Each row is a point. Each copy is the shape, with its points in the same order, stretched, turned, moved and blurred by noise. Is it also mirrored, or only turned?

Shape:
[[-16,4],
[8,45],
[-30,-22],
[21,5],
[6,-24],
[-41,-33]]
Copy 1:
[[28,6],
[13,51],
[30,-25],
[-9,22],
[-13,-13],
[31,-47]]
Copy 1 is: mirrored
Copy 2:
[[19,-22],
[50,20],
[0,-44],
[5,15],
[-16,-9],
[-8,-60]]
Copy 2 is: mirrored
Copy 3:
[[0,-21],
[50,-15],
[-35,-15],
[21,7],
[-9,7],
[-51,-17]]
Copy 3 is: mirrored
Copy 4:
[[7,13],
[-38,18],
[34,24],
[-4,-18],
[21,-11],
[52,26]]
Copy 4 is: mirrored

Shape:
[[13,-5,-1],
[-17,11,44],
[-14,13,48],
[16,-30,-15],
[-13,9,-2],
[-16,8,30],
[3,-4,-9],
[19,-3,30],
[7,-36,-20]]
Copy 1:
[[3,-9,5],
[-30,18,22],
[-28,25,25],
[9,-37,13],
[-18,-2,-10],
[-27,11,17],
[0,-10,-4],
[0,7,26],
[-3,-47,11]]
Copy 1 is: only turned
Copy 2:
[[0,4,2],
[-60,0,26],
[-60,5,28],
[18,1,-30],
[-12,-21,15],
[-40,-5,20],
[3,-6,0],
[-28,28,7],
[17,-13,-42]]
Copy 2 is: mirrored
Copy 3:
[[14,-10,15],
[-12,44,22],
[-6,46,29],
[40,-23,-6],
[-11,-1,-1],
[-5,31,14],
[5,-14,1],
[20,17,35],
[37,-24,-16]]
Copy 3 is: mirrored

Shape:
[[28,12,21,7],
[-30,1,11,-1],
[31,-49,-5,7],
[-1,8,2,15],
[1,-11,-18,-3],
[18,1,9,-9],
[-27,31,26,18]]
Copy 1:
[[4,36,1,8],
[-23,-4,-5,-17],
[54,-13,34,20],
[-12,5,-5,9],
[20,-8,-10,3],
[15,24,2,-6],
[-60,16,-9,-4]]
Copy 1 is: only turned
Copy 2:
[[-7,30,20,-12],
[0,14,-26,17],
[45,-13,40,4],
[-5,22,4,20],
[0,-12,12,16],
[-7,8,13,-13],
[-16,48,-30,18]]
Copy 2 is: mirrored
Copy 3:
[[41,9,1,2],
[-2,1,5,-17],
[24,-30,-10,40],
[11,13,6,3],
[4,-1,-18,13],
[27,1,-13,5],
[4,23,24,-26]]
Copy 3 is: only turned

Shape:
[[-13,18,-15,-15,-16,-11],
[-28,4,2,-1,15,-24],
[16,-8,-10,-24,16,18],
[-30,-4,2,18,21,-25],
[2,-18,20,27,-18,10],
[6,2,16,-1,-8,-15],
[-38,1,21,27,18,-15],
[-1,-20,14,-9,-3,17],
[0,-20,-19,-16,4,-5],
[-21,-15,-16,-18,15,-11],
[-18,3,-12,-17,34,0],
[-9,-10,-9,-35,5,-16]]
Copy 1:
[[-1,9,-9,-22,-13,19],
[-18,4,-21,5,-3,-1],
[9,9,2,-2,39,13],
[-12,-6,-26,14,-7,-7],
[17,-22,20,12,-21,1],
[4,10,9,0,-13,-1],
[-14,-9,-21,29,-15,-1],
[1,-9,18,6,11,9],
[0,-4,-4,-15,17,-2],
[-15,-4,-16,-9,17,1],
[-12,9,-26,9,34,13],
[-15,10,-2,-17,14,2]]
Copy 1 is: only turned
Copy 2:
[[-13,7,-14,-12,-20,9],
[-27,-22,-15,-26,-12,-14],
[28,-3,-20,-20,21,0],
[-34,-32,-8,-16,-7,-27],
[-16,-6,27,15,23,5],
[-13,5,14,-21,4,-1],
[-37,-44,8,-14,-3,-15],
[0,-10,-1,-9,35,9],
[-1,1,-28,-6,16,-14],
[-12,-11,-37,-18,9,-15],
[8,-26,-36,-29,2,-12],
[-11,2,-31,-29,13,-8]]
Copy 2 is: mirrored
Copy 3:
[[-37,21,6,7,16,-3],
[-16,-6,2,8,30,10],
[-8,17,2,15,-19,40],
[-5,-25,-8,-2,33,7],
[9,-31,18,-31,-13,-10],
[3,-3,9,9,4,-10],
[5,-38,19,-16,42,8],
[-11,-16,21,0,-18,18],
[-26,5,-14,14,-13,20],
[-34,4,-9,16,10,31],
[-19,10,3,17,18,40],
[-38,11,-5,31,-2,17]]
Copy 3 is: mirrored
Copy 4:
[[6,14,6,-25,-19,-3],
[3,35,-17,-9,-1,-30],
[-20,-33,-2,-17,21,7],
[11,40,-30,1,6,-27],
[15,18,5,35,-6,16],
[13,17,19,9,-3,-10],
[6,60,-22,15,3,-25],
[-14,-6,3,18,-2,8],
[-2,-23,-15,-13,0,-7],
[-9,-5,-26,-14,-2,-24],
[-18,3,-22,-29,19,-21],
[-15,-13,-6,-20,-9,-32]]
Copy 4 is: only turned

Shape:
[[8,15,-8,-10,-5,18,42,-36],
[7,-50,19,49,-8,12,3,18],
[-2,10,-12,-3,7,20,1,2],
[-47,0,-3,-2,1,24,-16,-31],
[13,12,11,40,7,21,-15,6],
[-4,12,3,-6,13,9,-3,1],
[-5,-1,0,-9,-10,21,-17,17],
[-12,18,-2,-9,-23,15,9,17],
[-24,12,21,0,3,23,-5,9],
[13,10,13,13,-1,22,-12,16],
[9,-2,15,0,-13,-21,-10,10],
[-4,7,19,-5,4,24,-10,-38],
[12,18,-4,-6,-15,0,-7,16]]
Copy 1:
[[20,-1,6,-24,-17,27,46,-1],
[1,39,27,36,32,15,-2,34],
[19,5,-4,-13,13,13,0,1],
[10,21,14,-6,15,-27,23,-34],
[-1,19,33,-13,30,33,-21,7],
[1,2,-1,-19,13,3,-3,3],
[14,21,-6,-4,3,-2,-19,8],
[10,32,-24,-14,-10,16,2,3],
[-3,35,0,-27,16,-8,-1,6],
[3,20,13,-16,12,20,-23,18],
[-24,7,-6,8,-16,7,-16,11],
[1,6,38,-27,-5,-10,13,-6],
[1,8,-15,-8,-14,23,-19,6]]
Copy 1 is: mirrored
Copy 2:
[[-33,12,-42,17,-18,18,-5,-25],
[-30,25,30,30,-36,-5,26,18],
[-2,7,-14,-3,8,9,10,-9],
[-30,13,7,-2,30,26,-24,11],
[1,28,15,14,9,-3,19,-13],
[-1,-4,2,6,9,7,3,-17],
[10,3,4,-10,-2,2,-3,-2],
[-5,-1,3,-24,-4,0,-13,-22],
[-11,1,24,-7,10,19,-10,-15],
[12,15,10,5,-2,2,10,-16],
[0,-12,13,7,-10,-20,-7,-16],
[-9,20,-10,24,8,22,-16,-11],
[10,-1,-8,-10,1,-12,-2,-21]]
Copy 2 is: only turned
Copy 3:
[[20,0,-21,-25,27,-7,33,-42],
[22,-8,7,-21,-21,54,-29,13],
[-21,-1,-13,-6,27,-3,-4,-12],
[-19,-12,22,28,51,27,39,-10],
[-5,33,-11,-24,20,13,-6,26],
[-7,-7,-21,6,27,-13,2,1],
[-25,-11,16,9,15,-9,-24,4],
[-28,-18,8,-7,-1,-22,2,1],
[-20,-19,15,-9,28,-6,9,25],
[-13,10,-1,-13,21,-8,-20,18],
[21,-5,-3,20,-13,-15,-10,21],
[21,11,9,2,60,5,20,-7],
[-14,5,-7,4,-4,-24,-6,4]]
Copy 3 is: only turned

Shape:
[[-18,9,18,-1,17,-9,14,21,-5],
[-11,23,-12,-26,34,24,-27,-30,47],
[-25,34,19,-15,9,45,4,-33,-12],
[20,10,-10,-11,1,-11,3,19,2],
[-32,28,11,19,25,22,-31,4,10],
[-33,29,9,20,8,-32,22,-16,21],
[-4,-27,-8,-6,-7,-19,-5,0,-10],
[14,-7,5,10,-17,34,-8,-9,8],
[-25,-8,-19,22,7,-7,13,2,10],
[-16,-4,40,-12,-33,13,28,9,-16],
[-16,-11,29,8,0,20,-20,-10,5],
[-4,14,1,-25,23,16,-17,-1,-14],
[5,9,-9,-2,-30,15,-18,10,8],
[-7,-10,40,17,7,-2,-4,3,-21]]
Copy 1:
[[-3,14,-4,8,18,-15,16,15,6],
[8,-29,-29,-25,11,28,55,-53,17],
[14,15,-3,31,5,20,57,-30,-24],
[-13,-6,-13,-16,17,-12,-20,4,-13],
[-14,-3,-27,-3,-16,41,41,0,41],
[8,4,-40,-7,-20,-34,47,4,7],
[2,-28,-14,22,7,-16,-39,16,-4],
[6,-23,22,4,-21,13,-16,-9,2],
[-30,-6,-19,16,-13,-22,-1,-6,26],
[14,-4,32,38,8,-23,16,29,-29],
[25,-28,5,18,-15,20,7,10,23],
[2,-2,-15,15,28,25,7,-13,-9],
[-26,-31,-2,-2,-14,18,-8,11,-16],
[32,0,10,20,-7,-5,-10,32,14]]
Copy 1 is: mirrored
Copy 2:
[[8,1,-4,15,-11,-18,-7,5,-25],
[-29,19,-1,-3,26,24,60,13,-19],
[-45,13,27,26,-29,18,40,-20,-13],
[10,-5,-9,-25,2,-5,-8,10,-2],
[-4,34,23,28,13,5,11,-19,-38],
[2,4,-20,44,16,-14,19,-20,1],
[3,-33,14,8,17,8,-4,12,2],
[-14,12,35,2,-1,15,5,8,22],
[32,-4,8,20,15,1,17,1,-1],
[-25,-15,30,27,-30,-35,-12,1,8],
[-27,6,35,36,6,6,-3,7,-7],
[-18,-4,8,-8,-10,16,14,0,-32],
[-9,3,31,-12,16,-10,-2,-5,10],
[-14,2,18,43,-10,4,-28,3,-11]]
Copy 2 is: mirrored
Copy 3:
[[-13,-2,7,-10,17,5,27,1,8],
[47,10,-31,-53,-10,-43,35,-16,0],
[8,18,-16,-36,-15,38,35,-29,-2],
[22,17,2,-4,4,-16,17,25,-9],
[11,8,-11,-23,38,-9,27,-43,17],
[4,-29,-4,20,-2,3,57,-1,-17],
[-6,10,3,5,-5,-19,-2,5,-17],
[34,11,-13,4,-10,7,-3,-15,6],
[-8,3,-18,27,0,-8,29,-4,0],
[-15,6,31,-7,-22,37,19,-11,12],
[10,-5,0,-18,8,-1,-4,-36,14],
[6,29,-8,-45,13,-6,10,-7,-6],
[30,29,10,-1,-6,-16,16,-12,0],
[-6,-16,8,-6,28,21,-12,-17,4]]
Copy 3 is: only turned
